Each wall is flat, endless, passes through zero and stands at right angles to its row. A trip goes straight from one point to another. List the walls that it crosses, first one first.

Walls:
(1): -0.096  -0.255
(2): 0.105  0.265
(3): -0.013  0.131
(4): 0.098  -0.130
(5): 0.030  0.072
(6): 0.079  -0.237
(7): -0.053  -0.191
Trips:
0.174  -0.102 to -0.102  0.011 => 4, 6, 3
-0.062  -0.163 to -0.086  -0.171 => none

Walls:
(1): 0.226  0.039  0.027  0.021  -0.045  0.052
(2): -0.057  0.092  -0.091  -0.048  -0.004  0.020
(3): -0.042  0.096  -0.073  0.289  0.003  0.202
(4): -0.048  -0.224  -0.063  -0.166  0.010  -0.269
(5): -0.076  0.041  0.239  -0.190  0.114  -0.042
(6): 0.131  -0.119  -0.056  -0.036  0.353  0.035
(7): -0.153  0.178  0.196  -0.117  -0.077  -0.070
(8): 0.331  -0.240  0.302  -0.120  -0.331  -0.125
Trips:
0.024  0.082  0.026  -0.039  0.108  0.044 to 0.072  0.295  -0.126  -0.173  0.321  0.097 => none
0.011  -0.031  0.009  0.133  -0.077  -0.104 to 0.019  0.104  -0.073  -0.031  0.102  -0.239 => 1, 3, 7, 8, 2, 6, 5
0.058  0.194  0.243  -0.060  -0.269  -0.018 to 0.253  -0.173  0.203  -0.046  0.077  -0.052 => 4, 6, 7
-0.118  -0.017  -0.095  0.008  -0.059  0.213 to 0.314  0.233  0.208  0.026  0.131  0.246 => 1, 6, 5, 2, 8, 7
-0.338  0.237  0.017  0.208  0.016  0.116 to 0.206  0.083  -0.111  -0.104  -0.098  -0.205 => 1, 3, 4, 8, 7
-0.055  0.047  -0.075  0.039  0.003  0.155 to -0.143  0.052  0.022  0.184  -0.016  0.061 => 7
0.067  0.067  0.114  0.177  -0.147  0.018 to 0.019  0.054  0.261  -0.374  -0.339  0.135 => 5, 3, 2

Walls:
(1): -0.058  -0.082  -0.245  -0.079  0.060  -0.140  -0.103  0.180  -0.055
(2): 0.113  -0.016  0.133  -0.039  0.004  -0.170  -0.060  0.099  -0.079
(3): 0.240  0.051  -0.283  -0.264  0.170  0.311  -0.153  0.032  -0.385
(4): -0.086  0.112  0.303  -0.171  0.063  0.071  -0.004  -0.092  -0.228
(5): -0.330  -0.204  -0.266  -0.128  -0.013  -0.309  0.160  0.129  -0.161
(6): 0.386  0.093  -0.141  -0.220  -0.040  0.219  -0.069  -0.033  0.126
(7): -0.021  -0.074  0.137  -0.098  -0.031  0.073  0.055  -0.216  0.256
(8): 0.034  0.151  0.023  -0.145  0.156  -0.016  0.020  0.135  -0.134
(9): -0.169  0.031  -0.100  0.280  -0.068  -0.084  -0.156  -0.249  0.134
Trips:
0.037  -0.283  0.032  0.118  0.221  -0.113  -0.009  0.247  0.136 to 0.050  -0.057  -0.166  -0.197  0.150  0.046  -0.038  0.059  0.043 => 8, 3, 6, 2
0.137  -0.032  0.058  0.095  0.202  0.111  0.149  -0.050  0.194 to -0.072  -0.121  0.404  0.169  -0.038  0.129  0.240  -0.026  -0.121 => 4, 6, 2
0.096  0.004  0.131  -0.141  0.159  0.235  0.119  0.084  0.134 to 0.088  0.229  -0.024  0.112  0.069  0.024  0.026  -0.139  0.122 => 9, 3, 4, 8
0.054  0.189  0.191  0.067  -0.350  0.049  -0.119  -0.278  -0.261 to -0.229  -0.104  0.097  -0.020  0.097  0.034  -0.002  -0.187  0.071 => 6, 3, 2, 5
-0.144  -0.044  0.088  0.125  0.085  0.077  0.351  -0.120  0.014 to -0.084  0.053  0.201  -0.097  -0.076  0.037  -0.255  -0.057  0.151 => 5, 2, 6

Walls:
(1): -0.014  -0.063  0.466  0.018  -0.036  0.019  0.253  -0.018  -0.099  0.097  0.081  -0.197  0.346  0.052
(2): -0.085  -0.003  0.049  0.145  -0.074  0.211  -0.111  -0.125  -0.016  0.074  -0.116  -0.232  -0.222  0.094
(3): -0.078  0.275  -0.201  -0.095  -0.073  0.217  0.135  0.289  0.270  0.066  0.074  0.247  -0.029  -0.174
(4): 0.146  0.198  -0.094  0.111  -0.132  0.162  -0.117  -0.085  0.001  -0.006  0.010  -0.167  -0.096  -0.028
(5): 0.162  0.016  -0.263  0.040  -0.054  0.101  0.150  0.246  0.064  -0.112  0.281  -0.191  -0.063  0.001
(6): 0.136  -0.034  0.150  0.003  -0.014  0.048  0.014  0.133  -0.732  0.158  0.257  -0.009  -0.286  -0.032
(7): -0.085  0.152  -0.193  0.049  0.106  -0.157  -0.168  -0.090  0.024  -0.008  0.097  -0.099  -0.123  -0.277
(8): 0.159  -0.184  0.214  -0.041  -0.042  -0.338  -0.263  0.315  -0.088  -0.075  0.062  0.234  -0.138  -0.199
Trips:
0.140  -0.061  -0.211  -0.160  -0.012  0.225  0.101  0.290  -0.140  0.083  0.143  -0.017  -0.013  -0.078 to -0.019  -0.027  -0.081  -0.155  -0.227  0.176  0.203  0.046  0.048  -0.111  0.062  -0.090  -0.053  0.025 => 8, 2, 1, 6
0.102  0.342  0.105  -0.095  0.095  0.152  0.112  -0.017  -0.118  0.246  0.251  -0.022  0.074  0.084 to 0.117  0.159  -0.160  0.161  -0.137  0.170  0.139  0.079  -0.233  0.157  -0.274  0.106  0.189  0.084 => 2, 5
-0.104  0.075  0.002  -0.146  -0.082  -0.221  0.191  -0.193  -0.277  0.057  0.075  0.077  -0.100  -0.200 to -0.110  -0.015  -0.072  0.123  0.087  -0.151  0.133  0.117  -0.189  -0.057  -0.265  0.003  0.031  0.182 => 7, 8
0.004  -0.041  0.119  -0.091  -0.054  -0.014  0.096  0.293  -0.291  0.270  -0.069  0.149  -0.213  -0.169 to 0.032  -0.002  -0.094  0.001  0.289  -0.022  -0.015  -0.184  0.093  -0.021  -0.129  0.211  -0.100  -0.061 => 1, 7, 6, 8
0.279  0.083  -0.004  0.152  -0.085  -0.169  -0.311  0.206  -0.137  0.117  -0.187  -0.203  -0.021  0.017 to 0.215  -0.145  -0.029  0.282  0.078  0.134  0.050  0.095  -0.055  -0.201  0.065  0.182  0.171  0.153 => 7, 2, 1, 4

Walls:
(1): 0.063  -0.108  -0.162  0.166  0.133  -0.077  -0.065  -0.083  -0.015  0.101  -0.027  0.005  0.166  -0.021  -0.088  0.088  -0.089  0.054  -0.115  -0.033  -0.137  -0.084  0.168  0.062
(2): 0.227  -0.137  0.340  0.071  0.107  -0.034  -0.036  -0.257  0.085  0.020  -0.038  -0.249  0.026  0.137  0.084  0.102  -0.238  0.362  -0.068  -0.022  -0.040  0.244  0.051  -0.082
(3): -0.079  -0.098  -0.075  0.204  0.063  0.046  0.266  0.050  0.115  0.063  0.074  -0.437  0.105  0.234  -0.126  -0.250  -0.403  -0.224  0.226  0.109  0.208  0.168  -0.229  0.054
(4): -0.083  -0.273  0.261  0.070  0.105  -0.052  -0.078  -0.124  0.038  -0.037  0.006  -0.024  -0.058  0.043  0.058  -0.283  -0.234  0.206  -0.006  -0.050  0.060  -0.073  -0.010  0.143
(5): 0.243  0.036  0.086  -0.047  0.024  0.157  0.013  0.030  -0.150  0.115  0.112  0.226  -0.015  0.056  -0.163  -0.061  -0.008  0.204  -0.156  -0.012  0.043  -0.081  0.170  -0.049
(6): 0.248  0.062  0.096  -0.049  0.234  0.228  -0.242  0.041  -0.341  0.018  0.249  -0.235  0.422  0.086  -0.092  0.322  0.030  -0.007  -0.254  0.071  0.054  -0.087  -0.010  -0.270
(7): 0.009  0.023  0.174  -0.110  0.265  0.179  -0.203  0.121  -0.098  0.073  0.097  0.221  -0.184  0.146  -0.071  0.018  0.040  -0.435  0.072  0.030  -0.032  -0.126  -0.037  -0.215
(8): -0.041  -0.041  -0.065  -0.205  -0.171  -0.135  -0.118  -0.148  -0.083  -0.037  -0.116  -0.036  0.102  -0.047  -0.200  0.040  0.107  0.102  0.004  -0.066  -0.184  0.157  -0.118  -0.163
Trips:
0.287  0.102  0.171  -0.219  0.067  0.014  0.132  0.109  0.189  -0.083  0.173  -0.125  0.224  0.178  0.083  0.001  -0.121  -0.252  -0.078  0.108  -0.133  0.011  -0.276  0.057 to -0.059  0.299  0.086  -0.012  -0.117  -0.207  0.143  0.097  -0.014  -0.007  0.206  -0.259  -0.159  0.026  0.006  -0.316  -0.132  0.114  0.193  0.020  0.155  -0.014  -0.282  -0.332 => 4, 6, 7, 8
-0.105  -0.224  -0.116  -0.193  0.200  -0.078  -0.190  -0.021  -0.022  -0.219  0.078  -0.122  0.105  -0.113  -0.038  -0.186  -0.101  0.193  -0.332  0.013  0.274  0.056  0.006  -0.036 to 0.057  -0.268  -0.068  0.055  -0.108  -0.012  -0.061  -0.043  0.107  -0.103  -0.145  0.219  -0.202  0.019  -0.182  0.190  -0.023  0.341  0.148  0.169  0.020  0.357  -0.031  0.150 => 3, 6
0.242  0.169  0.168  0.411  0.171  0.047  -0.006  0.022  -0.135  -0.107  -0.197  -0.212  0.135  -0.107  -0.178  0.022  0.179  0.260  -0.065  -0.064  0.205  0.012  0.044  -0.100 to -0.172  -0.176  -0.076  -0.266  -0.001  -0.183  0.074  0.081  -0.030  0.142  -0.067  0.059  -0.015  0.043  -0.095  -0.104  -0.156  -0.157  -0.082  0.161  0.239  0.373  -0.185  0.002 => 3, 8, 1, 5, 6, 2, 7
-0.296  0.024  0.151  -0.259  0.143  0.021  -0.131  -0.227  0.449  -0.125  0.441  -0.091  -0.212  -0.073  0.163  -0.034  0.083  0.115  0.272  -0.298  -0.378  -0.027  0.215  -0.208 to -0.141  0.072  -0.132  -0.129  -0.048  -0.023  0.157  -0.236  -0.394  0.145  -0.165  0.162  -0.020  0.143  -0.185  0.106  0.089  0.197  -0.202  -0.137  -0.358  -0.031  0.084  -0.154 => 1, 5, 4, 6, 7, 2
-0.041  0.102  0.067  -0.135  0.032  -0.115  0.100  -0.265  0.106  -0.049  -0.014  -0.076  -0.212  0.070  -0.178  0.093  0.416  -0.302  0.164  0.209  0.191  0.032  -0.271  -0.146 to -0.004  -0.091  0.484  0.096  0.003  -0.200  -0.236  -0.171  -0.011  0.043  0.016  -0.313  -0.047  -0.133  -0.148  -0.064  -0.028  0.184  -0.031  0.197  0.180  0.012  -0.180  -0.031 => 2, 6, 4, 7
-0.169  0.118  -0.041  0.274  0.100  0.053  -0.319  -0.041  0.170  0.093  0.308  0.157  -0.060  0.031  -0.135  0.080  -0.311  -0.103  -0.026  0.012  -0.055  0.055  -0.015  -0.135 to 0.062  -0.047  0.046  -0.114  0.056  -0.170  0.029  0.069  -0.211  0.030  0.175  0.097  -0.027  -0.120  -0.105  -0.093  0.046  0.059  0.023  -0.045  0.122  0.055  -0.173  -0.091 => 2, 8, 1, 3
-0.022  0.170  0.087  0.056  -0.100  -0.183  0.147  -0.017  -0.015  -0.136  0.048  0.159  0.245  -0.237  -0.064  -0.238  -0.084  -0.012  -0.028  0.099  0.183  -0.205  -0.021  -0.125 to -0.071  0.122  -0.185  0.006  0.053  0.025  0.034  0.245  -0.191  0.013  -0.042  0.097  -0.090  -0.076  -0.022  -0.150  0.048  -0.034  -0.230  0.050  -0.095  0.172  0.364  0.028 => 3, 4, 1, 7
-0.067  0.242  -0.007  -0.215  0.089  -0.122  0.184  -0.053  0.146  0.076  0.028  0.043  0.092  -0.170  0.057  -0.138  -0.122  0.023  -0.008  0.022  -0.222  -0.102  -0.078  -0.003 to -0.021  -0.129  -0.073  -0.084  -0.076  0.020  -0.007  -0.183  0.143  0.129  -0.114  -0.045  -0.026  -0.090  -0.102  -0.201  -0.007  -0.016  -0.186  -0.178  0.241  -0.148  0.057  0.019 => 4, 1, 3, 5

Walls:
(1): -0.101  -0.009  -0.144  0.112  0.029  -0.037  0.184  0.183  -0.524  0.107  0.024  0.087  -0.060  0.064  0.262  -0.325  -0.224  -0.131  0.280  -0.128  0.047  0.331  0.156  -0.277  -0.096  0.050  -0.018  -0.066  -0.280  -0.047  0.286  -0.148  0.234  0.240  -0.053  0.128  0.241  0.200  0.009  -0.036  0.151  0.048  0.157  0.151  -0.061  0.153  -0.045  -0.135
(2): -0.104  -0.151  -0.061  -0.018  -0.070  -0.251  0.214  -0.195  0.010  0.112  -0.036  -0.029  0.091  0.040  -0.087  0.005  0.130  0.040  0.046  0.128  -0.042  0.168  -0.092  -0.148  0.009  0.042  0.150  0.174  0.051  -0.026  -0.056  0.102  -0.149  0.037  -0.069  0.123  0.126  -0.073  0.122  -0.184  0.097  0.046  0.005  0.123  0.050  -0.160  0.117  0.008
(3): -0.056  0.002  0.198  -0.057  -0.073  0.032  0.029  -0.332  -0.288  0.081  0.061  -0.035  0.118  0.059  -0.092  0.048  0.141  0.110  0.257  -0.065  -0.281  0.077  -0.060  0.139  -0.048  0.097  0.021  -0.045  0.044  0.003  0.216  -0.255  -0.155  -0.126  -0.197  0.137  -0.045  0.178  -0.165  0.095  0.069  -0.146  -0.166  -0.066  0.218  0.039  0.085  -0.347
(4): -0.257  0.072  0.032  -0.046  0.292  -0.010  0.046  -0.167  0.258  0.004  0.038  -0.252  -0.121  -0.086  -0.461  0.277  -0.212  0.032  -0.138  -0.053  -0.073  -0.127  0.218  0.069  0.073  0.110  -0.223  0.133  -0.113  0.002  0.261  -0.132  0.028  -0.115  0.362  -0.112  -0.074  -0.028  0.045  -0.065  0.220  0.005  -0.020  -0.004  -0.045  -0.131  0.345  -0.076
(5): 0.052  0.118  -0.004  0.032  -0.056  0.279  0.063  0.165  0.087  0.267  0.093  -0.046  -0.038  0.175  -0.001  0.015  -0.175  -0.119  -0.024  -0.020  0.090  -0.223  -0.046  -0.213  -0.029  0.201  0.202  0.188  -0.011  -0.196  -0.119  -0.081  -0.052  -0.191  0.017  0.359  0.003  -0.164  -0.167  0.093  -0.122  0.105  -0.105  0.084  0.341  -0.082  0.194  0.043
(6): -0.060  -0.103  0.068  -0.357  0.076  -0.159  0.132  -0.025  -0.002  -0.296  0.087  0.024  0.024  -0.003  0.076  -0.164  0.010  -0.105  0.037  -0.086  -0.225  0.197  0.296  0.143  -0.362  -0.050  0.187  -0.026  -0.047  0.082  -0.301  -0.076  -0.067  0.085  -0.136  -0.085  -0.078  0.153  -0.090  -0.220  0.058  0.017  -0.124  -0.100  -0.335  0.073  -0.071  0.209
(7): -0.361  -0.130  -0.224  0.186  0.027  -0.047  0.004  0.061  -0.129  -0.050  0.061  0.002  0.305  0.146  0.069  -0.006  0.096  0.100  0.105  -0.059  -0.055  -0.040  0.104  0.006  0.207  -0.017  -0.028  -0.457  0.095  -0.069  0.336  -0.103  0.111  0.065  -0.021  0.206  -0.239  0.086  -0.108  -0.127  0.183  0.205  0.231  0.205  -0.040  0.140  -0.080  0.247
(8): -0.216  0.205  0.028  0.166  -0.115  -0.185  -0.282  0.167  0.010  -0.293  0.057  0.165  -0.126  0.112  0.163  -0.185  0.075  -0.085  -0.137  0.249  -0.013  -0.013  0.035  0.093  0.145  0.063  0.065  0.185  0.042  0.273  -0.016  0.374  -0.341  -0.087  -0.042  -0.027  0.094  0.093  0.112  -0.179  0.168  0.203  -0.040  -0.090  -0.275  0.082  -0.041  -0.156
(9): 0.063  -0.031  -0.148  0.018  -0.323  0.052  -0.124  -0.288  -0.111  0.020  -0.035  -0.017  0.146  0.172  -0.218  -0.152  0.055  0.019  -0.112  0.040  0.071  0.286  0.048  -0.097  -0.017  0.186  0.181  0.041  0.213  0.086  0.029  -0.082  0.006  0.010  -0.251  0.021  0.272  0.149  0.070  0.105  0.103  -0.083  -0.149  -0.139  -0.076  -0.137  0.074  0.143
(10): -0.150  0.048  -0.036  0.099  0.091  -0.356  0.189  0.235  -0.014  0.058  0.012  0.106  -0.032  0.006  0.221  0.076  0.072  -0.239  0.061  -0.109  -0.282  -0.381  0.200  0.219  0.080  -0.132  0.061  0.284  -0.185  -0.279  0.038  -0.157  0.097  0.098  -0.101  0.132  0.004  0.165  0.222  -0.149  0.082  0.234  -0.021  -0.146  0.027  -0.034  0.015  -0.164
(11): 0.169  -0.137  -0.025  -0.215  0.069  -0.169  0.381  -0.063  0.077  -0.027  0.307  0.028  0.002  -0.110  0.243  0.147  -0.115  -0.043  0.019  -0.239  -0.012  -0.090  0.377  0.153  -0.059  0.294  0.084  -0.134  0.144  0.034  0.087  -0.038  0.090  -0.194  -0.001  -0.070  -0.199  -0.033  0.223  0.122  -0.149  -0.223  -0.044  -0.070  0.106  -0.123  0.024  -0.309
(12): -0.169  0.020  0.308  -0.114  0.000  0.006  0.268  -0.097  0.103  0.110  0.036  0.376  0.134  -0.078  -0.032  0.073  -0.171  -0.046  0.023  0.127  0.250  -0.284  -0.050  0.103  -0.124  -0.277  0.092  0.188  0.089  0.094  -0.088  -0.016  -0.271  0.098  -0.066  -0.244  0.015  -0.169  0.096  0.126  -0.208  -0.251  0.008  0.109  -0.050  -0.037  0.387  0.000
Trips:
0.002  0.026  0.111  -0.029  -0.144  -0.001  0.058  -0.255  -0.028  -0.158  -0.056  -0.036  0.107  0.166  -0.063  -0.097  -0.028  0.099  0.182  0.086  -0.116  0.045  -0.100  -0.052  -0.271  -0.247  0.082  -0.217  -0.063  -0.198  -0.055  0.131  0.181  -0.190  -0.173  0.203  0.115  -0.276  -0.091  0.107  0.291  0.106  -0.346  -0.088  -0.072  -0.079  0.122  -0.043 to 0.064  -0.023  -0.115  0.110  0.020  -0.014  -0.090  0.092  -0.195  0.050  0.101  -0.014  0.076  -0.058  -0.082  -0.091  -0.042  -0.021  -0.217  0.009  0.142  0.263  0.155  -0.083  -0.183  -0.266  0.094  -0.233  0.147  0.082  -0.060  -0.116  0.085  0.207  -0.135  -0.020  0.365  -0.011  0.089  0.001  -0.038  0.217  -0.078  0.129  -0.083  -0.409  -0.247  0.142 => 1, 7, 5, 3
-0.054  0.263  -0.085  -0.193  0.279  -0.029  -0.205  -0.143  0.054  0.019  0.231  -0.006  -0.365  -0.073  0.216  -0.101  -0.181  -0.057  0.076  -0.058  0.113  -0.116  -0.039  -0.018  -0.019  -0.103  -0.120  -0.210  -0.056  0.068  0.273  0.077  0.037  -0.090  0.079  0.256  -0.077  0.064  0.042  0.225  0.138  -0.049  0.157  0.177  -0.210  0.049  -0.225  0.023 to -0.135  -0.066  -0.145  0.080  0.107  0.109  -0.081  0.126  0.088  -0.122  0.064  0.036  0.156  -0.226  -0.109  0.242  -0.084  -0.383  -0.245  -0.036  -0.130  -0.299  -0.115  0.093  -0.200  0.183  0.104  0.022  0.109  -0.010  0.045  -0.007  0.030  0.019  0.148  0.119  0.167  0.136  -0.094  -0.033  -0.106  -0.005  -0.405  0.178  -0.318  -0.307  -0.220  -0.096 => 10, 6, 5, 1, 7
-0.184  -0.065  0.199  0.164  0.262  -0.212  0.202  -0.120  0.083  -0.091  0.186  -0.371  0.059  0.033  0.317  0.174  0.084  0.336  0.089  0.075  0.058  -0.046  0.171  -0.119  0.057  0.153  -0.252  0.106  -0.035  -0.061  0.096  0.106  0.120  0.008  -0.090  -0.024  -0.105  0.146  -0.043  -0.066  0.091  0.107  0.090  0.020  0.226  0.260  0.155  0.139 to -0.321  -0.047  -0.238  -0.156  -0.139  0.131  -0.135  0.123  0.090  -0.125  -0.230  -0.128  -0.148  0.033  0.382  0.112  -0.042  0.124  0.122  -0.218  -0.226  0.149  -0.089  -0.313  0.042  -0.016  0.001  -0.348  -0.131  0.033  0.099  -0.051  0.156  -0.024  -0.043  -0.264  -0.149  -0.085  0.210  0.057  -0.064  -0.105  0.125  0.252  0.254  0.060  0.247  -0.092 => 2, 10, 3, 4
